Rows are points. Before rounding, the points of a table are all equally far from one centre. They may lie mostly on one side of it. Where is the centre, to within rounding?
In the rows, 128 means zero.

Points (10 x 3)
[[170  96  64]
 [102 145  68]
 [ 85  98  89]
 [ 80 123  93]
 [155  71 139]
 [142 100  52]
 [172 130  61]
 [ 88  91  91]
 [ 95 123  66]
 [110 122  55]]
Centre: [137 119 108]

Points (16 x 9)
[[ 69 164 147 152 161 134 132 142  65]
 [ 40 186 120 158 116 128 171 144  76]
 [ 46 170 152 143 139 124 200 140  76]
 [ 35 150 131 131 111 120 185 153 108]
 [ 94 211 137 153 135 122 164 132  63]
 [ 58 178 103 153 136 134 183 119  58]
 [ 38 149 115 179 109 102 154 100  84]
 [ 97 181 138 126 159 126 183 167  74]
 [ 42 144 126 159 134 149 170 146  52]
 [ 49 171 150 124 102 140 168 122  89]
 [ 64 127 153 152 129 166 192 167  90]
 [ 81 207 161 170 116 119 159 116  85]
 [ 59 155 107 152 155 152 184 158  88]
 [ 76 141 100 154 116 178 173 148  67]
 [ 60 199 124 154 141 128 176 142  78]
 [ 55 175 122 158 121 142 211 118  85]]
Centre: [100 139 133 161 116 114 169 135  86]

Points (21 x 14)
[[162 146 146 165 179 162 158 141  88  66 114 198  87 111]
 [144  97 140 156 210 156 155 127  72 122 138 177  61 152]
 [157  87 170 150 190 141 186 126  88  90 172 195  82  78]
 [190 119 149 167 179 124 155 112 111  67  98 176  51 112]
 [144 141 156 194 136 141 181 136  45  65 122 162  77 115]
 [165 113 115 151 176 124 132  73 116  22 139 174 103  78]
 [176  99 144 145 162 163 172  98 114  30 162 172  79 115]
 [141 127 151 166 163 157 154  79  86  77  93 183  64  90]
 [209 132 127 159 149 117 145 111 110  61  87 206  80 137]
 [219  63 107 182 151 133 132 121 123  90 131 137  82 105]
 [174  91 121 187 156 137 149 103  86  82 197 196 104  72]
 [201 108 129 121 200  81 136 103 104  77 138 208  53 125]
 [145 156 135 139 193 119 171 136  51 110  96 192  80  81]
 [195  99 117 185 181 112 156  79  72  64 144 157  86 149]
 [199 168 136 136 155 141 190 127 125  69 151 180  92 134]
 [195 133 115 165 175 148 155 120 123  52 160 128  94 126]
 [172 103 119 180 173 142 179 120 104  81 144 211  58 123]
 [186 130 163 133 179 166 155 130 102  92 146 176  55  88]
 [178 106 138 167 151 171 119  79  80  51 140 186 130 140]
 [187  81 135 131 180  77 170  73 159  72 145 191  95 144]
 [209 105 148 133 188 141 127 132 123 121 128 169  69 165]]
Centre: [137 101 126 116 123  98 140 124  93 102 139 158 110 121]

Points (31 x 24)
[[153 219 166 133 199 163  97 131 125 129 116 159 175  76 173 169 120 102
  135 122  57  98 173 159]
 [131 218 143 137 164 121  82  94 103 147 146 137 181  80 132 193  95  85
  126 111  60 125 179 115]
 [135 234 109 143 124 165  94 140 110 122 137 178 165  99 124 166 103 107
  100 144  64 110 177 135]
 [163 220  96 138 173 146 103 112 126 125 116 198 159  98 139 179 115  85
  132 147  91 109 192  96]
 [120 203 112 153 175 145 116 112 134 127 117 164 182 118 160 206  94  80
  166 109  63 117 181 114]
 [ 92 195 103 158 179 104  97 100 100  96 167 151 168 114 132 154  79 116
  139 112  66 103 191 116]
 [119 228 119 144 190 134  91 138  93 124 113 143 176  85 150 175  92  86
  136 127 102 120 210 170]
 [139 211 108 122 165 144  85 134 110 118 120 153 196 100 151 188 107  64
  133 185 100  97 205 122]
 [131 227 118 120 178 125 101 107  93 122 135 130 186  66 128 174  99  84
  127 103  73 118 186 130]
 [139 237 119 171 212 162 120 127 105 107  90 142 175 126 145 184 103 115
  116 131  73  99 178 128]
 [132 150 147 161 190 159  79 138 136 132  86 170 141  98 150 169 121  60
  148 131  70 106 201 121]
 [ 88 223 124 117 206 132 140 119 105 108 104 203 155 113 136 180 120 109
  146 130  66  93 180 138]
 [126 221 146 131 146 124 107 102 112 108 151 137 159  79 139 162  88  83
  131  92  62  95 183 137]
 [144 201  95 138 155 136 104 116  94 127 105 167 189  71 159 166  93  95
  163 126  96 101 175  94]
 [118 196 179 166 191 167  94 139 143 100 120 169 158  75 157 165  71 123
  133 120  96  93 195 107]
 [104 190 137 139 185 132 106 136 108  97 113 178 186  70 130 202 101  83
  122 123  53 132 187 123]
 [139 195 143 120 162 139 134 155 115 118  92 178 195 100 116 157  65  91
  141 160 101 103 206 118]
 [140 189 167 101 176  98  97 122  98 142 150 157 186 131 105 187  94 105
  103  91  89 100 128 130]
 [104 226 101 134 210 135 113 130 139 111  93 136 175 118 130 196 130  78
  103 134 108 121 196  99]
 [132 230 135 167 169 133 107 107 112 127  97 145 194  97 143 192 103  92
  123 147  75  92 197 136]
 [125 216 139 141 122 133  96 144 107 150 117 174 130 111 135 210 108 102
  153 109  75 110 182 122]
 [151 249 158 129 184 140 114 145 106 135 120 174 181 102 139 203 109  97
  126 129  99 126 189 130]
 [111 248 146 135 178 144 126 118  87 137  93 142 179 102 134 162  79  84
  124 119  85 112 167 112]
 [111 219 137 126 165 146 115 126 132  94 114 181 146  59 149 167  75  92
   87 163  68  85 165 152]
 [122 220 126 145 192 125  90 107  86 111 121 131 203 102 146 204 111 101
  161 122  70 136 191 144]
 [134 215 114 141 159 128  88  99  78 137 103 149 185  88 146 208  88 126
  162 138  83 119 197 114]
 [153 193 142 133 163 163 126 103 126 134 125 184 199 101 138 224 106 116
  143  97 106  92 176 103]
 [126 213 160 101 205 131 103 123 160 148 103 175 155  71 136 190 115  79
  134 124  89 110 186 119]
 [166 234 118 136 164 124 111 147 106 130 133 149 153  95 159 203  92 119
  119 100  92 143 194 133]
 [140 217 123 143 197 141  99 116 118 130 147 143 166  88 148 167  85  99
  158 117  50 132 171  77]
 [107 173 141 147 169 136 101 125 104 126 124 172 161  87 160 150 109  49
  149 131  82 101 224 142]]
Centre: [120 153 142 125 169 151 130 108 116 118 135 127 135 112 139 168 121 127
 129 164 118 135 146 136]
